Rows are points. To make a cloud, some directions were put in groups of two or more. Within a group, all points are equally far from the middle, so they leave a hole (a ring in 2 directions, a hollow ball in 3). The other directions are filled evenly. Then the cloud was stretched, turned, moved and blurred a little. How many holes are there, and how many directions does each take, smallest first?

Cloud:
0.24, -0.04
0.13, 0.65
-0.20, 0.07
-0.16, 0.10
-0.56, -0.25
0.23, 0.63
0.71, -0.13
0.40, 0.36
0.23, 0.04
0.88, -0.21
-0.13, -0.58
-0.58, -0.06
0.33, 0.24
Holes: 0

Cloud, 20 rows:
-0.48, 0.39, 0.15
-0.18, 0.50, 0.62
0.02, -0.35, 0.60
-0.56, -0.25, 0.33
-0.58, -0.51, -0.35
0.32, 0.03, 0.07
0.36, 0.50, 0.10
-0.12, -0.21, -0.35
0.63, 0.62, 0.15
0.41, 0.17, 0.23
-0.57, 0.15, 0.40
-0.42, 0.16, 0.33
-0.58, -0.48, 0.31
0.33, -0.56, 0.26
0.46, -0.20, 0.40
-0.38, -0.22, 0.24
0.26, 0.13, 0.64
0.56, 0.49, -0.26
0.27, 0.50, 0.09
-0.60, -0.44, 0.12
Holes: 0
